Each row of a before or after table is a point. One or more steps were done to the points. Then noise was added and the rows were shuffled. The steps act on how far a point lies along the listed directions, d1 being the first. Name the steps. A step turns or swaps two directions, mirrors them in a line or flattens them onto one, adds a multiple of one to another, or multiplies one. Angles are multiples of 10 degrees, from the lower direction toward the higher: turns from -170 to 170, lines from 10 to 170 but not 90. Use the fewest steps. Two steps may share a direction if one is a turn and the other turns, adds or multiplies; they go together, in the order done. Otherwise the lowest direction goes first.
In the rows, 128 means zero.

Directions:
(1): [179  99]
(2): [99 77]
Before (10 x 2)
[[126  81]
 [115 127]
 [115 139]
 [136 124]
 [122 135]
 [ 94 145]
 [134 120]
 [110  91]
 [140 131]
 [111  93]]
After (10 x 2)
[[ 71  18]
 [137 125]
 [118 143]
 [126 141]
 [ 94 143]
 [130 113]
 [ 85   8]
 [ 74  24]
 [147 147]
 [107 115]]
Steps: multiply d2 by 3

Directions:
(1): [120 132 203  92]
(2): [172 159 103  69]
(3): [170 178 152 175]
(4): [ 71 188 116 122]
Before (9 x 4)
[[107  97 149  37]
 [ 66 132 135  47]
 [ 65 191 150  83]
 [162 117  59  72]
 [157 122 128 169]
 [107 104 145  11]
 [142  96 191 148]
 [173 138 110 141]
 [106  82 145 144]]
After (9 x 4)
[[160 119 110 115]
 [109 175 134 104]
 [119  92 145 161]
 [175 131  57  87]
 [159 158 143  82]
 [ 75 205 147 100]
 [153 147 145  99]
 [141  96 191 145]
 [141 101 130 142]]
Steps: flatten d1 and d3 onto the line at 20 degrees

Directions:
(1): [ 85 159 163  67 167  67 101 146]
(2): [103  96 142 104 155 183 171 205]
(3): [ 94 202 182 167 134 168 154 105]
Before (9 x 8)
[[142 104  95  96 129 125 117 143]
 [ 78 215 204 180 112 197 185  88]
 [143 120  92 142 100 115 111 109]
 [141 134 141 147 146 125 122 129]
 [101 159 145 182 121 232 183 131]
 [139  67  74  87 127 130  96 149]
 [148 156 154 222 101 249 195  97]
 [129 153 127 179 152 202 176 132]
 [157  78 129 115 132 121 112 171]]
After (9 x 8)
[[182  69  44 141  81 115  95  97]
 [232  58  52 178  65 129 114  61]
 [ 94 118 141 110 148 201 146 170]
 [189  88  55 150 122 115 113 106]
 [115 138 132 112 142 162 141 159]
 [131 109 160 129 142 157 137 179]
 [114 160 137 158 110 158 151 119]
 [146 131 133 145 150 113 120 119]
 [179  90  70 128  63  44  75  44]]
Steps: mirror d2 and d3 in the line at 150 degrees

Directions:
(1): [138  92 130 105 116  87 139  43 119  41 104]
(2): [145 136 159 138 144 181 195  47 124 188 119]
(3): [209 135  93  71 120 205 107 141 145 103 102]
(4): [ 83  83  50 160 143 145  98 105 149 157  57]
(5): [177 146 148 155  45  90  71  98 143 175 107]
Before (14 x 11)
[[ 81 120 132 146 160 118 151  92 114 108 119]
 [146 114  90 123 142 176 128 122 164 171  83]
 [150  97  88 110 130 164 126  75 146 108  75]
 [108 133 121 140  94  88  83 151 127 159 138]
 [129 113 144 151 109  94 128  98 113 193 103]
 [128 130 123 126 144 136 119 168 130 125 128]
 [107  81 100 124 135 119 123 115 126  81  97]
 [133 119 114 119 128 142 106 124 138 153 131]
 [141 133 129 107 144 142 145 135 124  78 146]
 [154 119  88 105 134 174 114 145 133 100 130]
 [155 118 129  91 141 126 147 123 117  63 124]
 [ 70  96 104 137 145  83 114 134 129  91 110]
 [136 122 109 106 127 139 113 167 132  97 136]
 [164 120  93 110 112 129 109  95 142 100  83]]
After (14 x 11)
[[116 144 129 136 147 136 122 191 129 156 142]
 [142 111 107  95 150 156 141  69 123  61  92]
 [138 140 142 121 128 138 115 144 133 162 161]
 [106  87 139 116 140  55 163  59 102  29 112]
 [107 122 135 129 128 108 125 167 120 107 158]
 [165 130 163 103  99  65 145  59 112  44 132]
 [168 169 181 111 133 151 159 166 141 172 171]
 [120 139 155 132 133 107 143 147 113 109 187]
 [ 94 110 127 137 148 102 150 103 118  77 135]
 [149  99  97  73 128 124 108 116 132  33 101]
 [136 142 100 122  97 139  67 182 140 177 128]
 [174 120 183  83 110  93 172  44 111  35 146]
 [156  87 135  80 115 104 144  77 116   5 113]
 [182 117 121 117 103 146 115 112 123 181  90]]
Steps: multiply d1 by 2.5; turn d3 and d4 by -130 degrees

Directions:
(1): [138 153 206  73 193 165 110 181 170 140 105 136 182 108]
(2): [174 111 130  91  86 208 190 163 102  60 139  99 102 104]
(3): [195 189 143 107 159 124 115  74 161 116 161 170  42 122]
(4): [107 149  99  24  88 144 111  89 149 164 104  77 122 185]
Before (12 x 14)
[[ 58 106  94 166 113  63  76 100 105 191 117 118 152 151]
 [101 132  76 110 108 128 139  97 121 127 114 112 109 153]
 [104 107  94  89  44 162 157  89  97 107 136  71  88 199]
 [159 109 109 164 119 135 140 129 105  89 116 134  98 122]
 [ 95 115  90 154  87 123 136 131 107 117 136 118 158 115]
 [160  92 128 164  80 155 200 173  94  52 131 111  99  76]
 [142 120 161  93 116 168 156 171 122  86 137 107 176 112]
 [122 141 134 105 150 106 115 119 143 133 156 142 111 112]
 [178 183 105 139 132  83 103  42 167 155 160 175  29 133]
 [136  79  74 206  73 126 144 109  89  94 136 127  95 139]
 [100 144  74 142  98  86  86  56 128 171 133 120  86 153]
 [108 138 101 126 109  81  94  49 143 157 118 146  72 175]]
After (12 x 14)
[[121 164  80 135 108  83  82  38 139 168 144 134  58 153]
 [ 84  87  90  95  35 163 162 106  86 110 124  59 116 200]
 [ 93 141 102 158 128  61  69  72 122 187 134 139 106 148]
 [119 100 155 101 104 168 161 188 111  92 124  93 206 114]
 [129 148 134 104 154 106 115 114 147 133 158 145 103 112]
 [132 159 107 120 119  81  91  29 152 153 130 159  42 171]
 [126  70  71 208  69 126 146 114  85  95 130 121 107 142]
 [ 95 113  90 155  87 122 137 133 105 119 135 116 160 115]
 [125  57 120 176  63 156 207 201  74  62 114  87 146  80]
 [195 198 108 133 140  82 100  29 175 152 168 186   9 133]
 [100 132  74 110 109 127 139  96 122 127 116 111 108 153]
 [148  98 107 168 112 136 144 138  99  93 110 126 113 122]]
Steps: add -0.7 times d2 to d3

Directions:
(1): [173 114 236 138 122  73  88  69 182 112  78 160  63 184 135 105 121  75
 169 129 123 107 129 121]
(2): [171 165 101 146  79 103  87 137 103 190 155 126  39 130  64 165 184 140
 130  71 116 183 156 189]
(3): [229 165 173 182 129 153 101 232  82 129 128 122 171 131 153 114  91  83
 102 129 154  92 123 177]
(4): [167 128 133 139  49  38 167 149 154 119 148 136 154 115  79 154 140 182
 109 198  83  82  47 120]
(5): [125  28 159 191  92 146 101 159  76 138 127 169 139 154 111 101  84 212
 153 111  89 161 171  74]
Before (13 x 24)
[[137  92 136 134 139 130 131 147 115 118 108 136 174 144 168 101  96 127
  131 142 115  99 130 116]
 [ 75  85  98 118 148 155 122  90 122 124 127 142 141 112 156 101 110 122
  152 121 123 147 175  71]
 [149 152 144 121 116 115 157 137 165 113 130 134 175 126 140 112 114 127
  112 172 125  89 104 118]
 [ 95 100 136 102 133 115 146 103 152 104 103 138 163 131 146 105 112 135
  129 167 122  94 110  94]
 [ 91 110 104 105 175 210 108  87 104 156 117 123  80 132 149 126 133 114
  149  61 156 185 213 130]
 [137 106 141 160 118 118 158 162 119 110 139 129 160 123 116 132 103 164
  104 152 126 108 115 121]
 [111 141  92 138 133 137 144 147 118 130 140 126 152 117 128 131 139 147
  110 146 119 120 122 130]
 [ 35  82  83  90 175 205 137 104 109 117 119 108 135 133 160 119 122 132
  140 102 148 171 185 113]
 [152 145 143 125 122 125 121 142 123 128 115 119 135 145 134 147 138 101
  134 141 133 103 103 135]
 [129 154  89  84 134 118 181 135 162 100 131 105 170  96 120 140 141 132
  108 173 146  86  70 132]
 [ 65 132  77 100 182 166 138  90 130 116 132 111 128 126 149 111 126 141
  142 104 137 167 143 111]
 [129 136 149 124 143 110 147 156 131 115 141 125 165 128 162 110 119  98
  139 158 150  80 106 117]
 [ 53 114  85  87 152 141 131  63 152 144 133 126  94 133 120 134 155 128
  152  95 130 152 141 108]]
After (13 x 24)
[[113 152  88 137 137 140 133 141 115 139 143 120 135 119 126 136 147 141
  111 134 126 131 132 143]
 [147  81 134 152  89 129 164 214  99  95 138 120 221 123 137 125  91 172
  103 193 111  85  91 119]
 [171  76 140 186  72 109 123 183  91 128 141 157 185 114 126 107  85 163
  130 163  92 106 133  84]
 [111 156 116  92 132 117 130  94 147 132 115 112 104 140 129 160 165  93
  140 131 132 121 106 135]
 [137  69 117 145  79  85 122 131 111 151 122 149 123 146 104 127 129 189
  142 128  75 137 135 114]
 [117 166 109 101 110  66 147 114 151 147 163 120  96 120 107 147 184 112
  144 135 136 114 104 146]
 [115  83 120 169 105 129 127 136 101 144 148 139  97 134  84 140 125 191
  125  99 114 168 163 124]
 [159 162 114 140 137 122 155 179 123 100 141 110 194 117 143 116 107 137
  108 164 127 102  74 137]
 [174 143 132 140  79  89 112 152 121 153 126 135 111 129  94 135 143 138
  117 131 112 116 114 159]
 [138  78 164 136 137 153 172 159 127  86 111 135 221 120 171 108  65 148
  120 189 130  68 104  78]
 [145 192 107 104 102 102 137 108 166 158 152 123  91 121  99 147 174 121
  119 122 125 144 134 163]
 [174 160 144 140 145 142 131 186 127 118 133 117 184 129 156 116 103  78
  108 149 153  67  87 152]
 [159 249  51  58 144 119 155 122 165 142 147  73  91  88 100 174 205  67
   98 120 179 114  87 217]]
Steps: turn d2 and d4 by -120 degrees; multiply d3 by -1; multiply d5 by 2.5

Directions:
(1): [148  91 142 138  84 141 140 131 202 181  67 126 112 147  93 100 195 149
 110 152  88 159  66 100 126 111 125  75 106 154 125  69 162 159 114 133
 109 125 106  13 110 128 103 140 166  77 107 161]
(2): [146 155 143 148 118 112  97 117 105 189 146  99 104 110 139 199 112 147
 229 106 167  80  72 175 144  81 218 114 131 174 116 132 157 121 121 148
 110 104 158  71 151 120 143 135  58  98 165 109]
(3): [153 120 124 122  58 141 143  59 150 139 146 149 189 128 201 122 143  90
 128  90 111 179 153 132 141 100 138  90 123 118 109 156 107 131  94 102
  75 138 191 118 119   7 149 115 154 143 116  53]
(4): [153 120 119 155 133 168  94 143 101 102 107 149 134  31 173  46 138 198
 146  86 105 168 177  96 185 133 196 162  84 194 101 135 151 119 103 116
 151 173 131 119 138 144  77 121 119 156 133 164]
(5): [140 127 220 226 119 161  85 110 103 106 130 138 182 126  80 108 144 121
 145 178 144  78 186 147 112 123 105  92 166 157 143  90 119 101 145 118
 175 142 184 134 189 123  99 120 186  72 133  99]
(6): [ 43 209 137  53  97 220 145 131 171 153 116 124 142 142 116 143 146 132
 131 185 186 122 101  74 198 122 130 104  96 179 117 141 131 110 145 173
 141 179 129 181 155 122 124 114 138 137 137 106]
Before (10 x 48)
[[104 162 156 148 105 195  89 146 149 143  87 159 141  83 143  86 138 147
  129 144 122 125  95 108 194 122 171 111 102 201 140 118 155 126 122 135
  121 158 144 124 186 136 100 128 132 117 115 161]
 [ 51 168 160  84 175 152 163 158 178 151  96  91 103 235  21 177 132  97
  108 234 163  77  76 113  86 136  39  92 150  99 140  75 142 141 174 186
  163 131  65 164 124 218  92 155 146  98 145 147]
 [ 29 185 104  24 144 201 153 148 154 132 144 134 135 208  82 142 117  80
   27 204 139 119 134  70 145 181  38 140 110  97 162 131 104 124 174 137
  143 136  61 245 107 149 141 118 178 174 121 140]
 [ 45 173 138  60 135 151 148 131 143 168 137 104 104 163  93 175 121 126
  146 194 174  93  82  98 159 118  97  95 105 144 151 116 113 148 196 171
  148 153  94 172 133 176 145 128 141 101 145 123]
 [ 87 152 160 104  99 185 127 148 163 128  83 109 141 154  98 118 176 146
  115 192 139 113 119  90 186 136  84 118 132 145 142 109 123 114 175 152
  168 150 127 147 142 129 102 129 184 103 141 112]
 [178  82 157 213 105 140  84  68 103 131 132 134 151  85 123  94 134 130
  159  91 109 113 168 138 115 114 179 117 145 154 125 110 119 118 113  88
  145 143 196  81 158  99 124 128 139 100 122  98]
 [184 101 134 151  84 136 105  87 134 162 126 157 157  90 187 113 134 136
  152  69  77 176 164 142 134 127 163 113 139 145  94 137 134 132  95 100
   97 122 194  83 119  60 124 114 124 113 141 103]
 [144 143 128 197 123 161  97  54  70 103 182 139 184  64 212 123  85 140
  183  70 146 133 216 146 175  93 187 106 138 158 106 159 142  82  91  96
  137 139 217 181 168  35 134 116 102 140 164  56]
 [183 136 121 172 173 105  91 145  40  92 133 109 127  71 157  83 128 187
  132 104 127 130 212 120 139 155 162 198 129 147 133 131 141 135 141 115
  165 124 130 159 149 158 126 136 119 145 128 167]
 [157 141  79 146 187  78  97 147  68  94 125 121  84  63 143 119  82 184
  157  29  97 135 138 142 144 144 209 207  91 117 113 138 127 139 108 137
  128 118 107 140 108 137 120 134  27 175 119 182]]
After (10 x 48)
[[158  80 117 167 173  77  97 147  63 105 134 134  93  51 156  72 115 190
  150  88  85 140 165 122 136 135 153 162 100 151 142 103 135 155 155 112
  159 142  90 111 106 204  99 134 116 126 141 183]
 [109 105 144 126  66 159 141  60 189 178 112 112 140 173  83 133 167  90
  111 151 127 119  85 106 117 113 116  70 132 126 132  97 115 137 131 120
  121 140 163  83 132  94 156 123 166  87 108  85]
 [186  65 122 164 126  90 113 154 126 126  79 110 104 112 135  96 159 176
  131 105  70 141 128 135 132 136 128 151 139 118 141 100 144 141 136 112
  143  95 121  56  92 145 101 147 138 112 131 155]
 [156  85 117 165 135  78 128 137 146 143 109 152 113 147 138 137 112  95
   94 116  67 128  67 175  90 131 117 116 148  90 174 108 138 159 129 110
   77  82 114  83 133 130 142 149 124 107  89 168]
 [ 70 201 141 110 169 112 132 118 104 101 145 108 129 185  63 204  76  89
  122 140 169  52 128 152 104 142  98 148 155  75 155 130  79 115 161 168
  141 107 137 230 143 121 165 121  85 132 115 108]
 [149 108 111 155 204 139 100 186 102 110  78 114  86  62 117  51 135 221
  156 104  86 147 149 104 143 138 176 174  92 173  97  84 189 145 116 146
  168 156  60  99 113 252  23 154  86 146 150 222]
 [179  99 118 187 182 132  51 151  39 100 152 143 126  59 152  79 101 166
  131  82  80 121 205 140 136 147 174 191 117 152 140 125 148 118 125  80
  154 112 103 130 124 170  92 127 122 155 149 180]
 [141 104 174 214  95 141 135  41 138 132 158 130 193 175 120 151 128  79
  120 147 129 110 174 151 101  95  77  36 185  97 140  92 128 100 115 101
  125 105 213 138 159  24 147 124 182  69 130  44]
 [123 139 132  84  67 139 145  78 180 184 133 142 152 166 154 165 138  84
  120 120 112 160 123 127 114 132 100  92 149 106 104 141 119 140 120 130
   85 118 178 124 110  48 166 114 139 116 133  73]
 [132 174 165 135 132 102 135 129 109 149 136  81 130 191  76 174 145 108
  109 196 176  74 136 135  98 143  80 126 170 100 164 100 126 141 181 148
  148  95 136 157 153 137 168 142 158  77 119 109]]
Steps: turn d1 and d5 by -60 degrees; multiply d2 by 0; turn d4 and d6 by -160 degrees
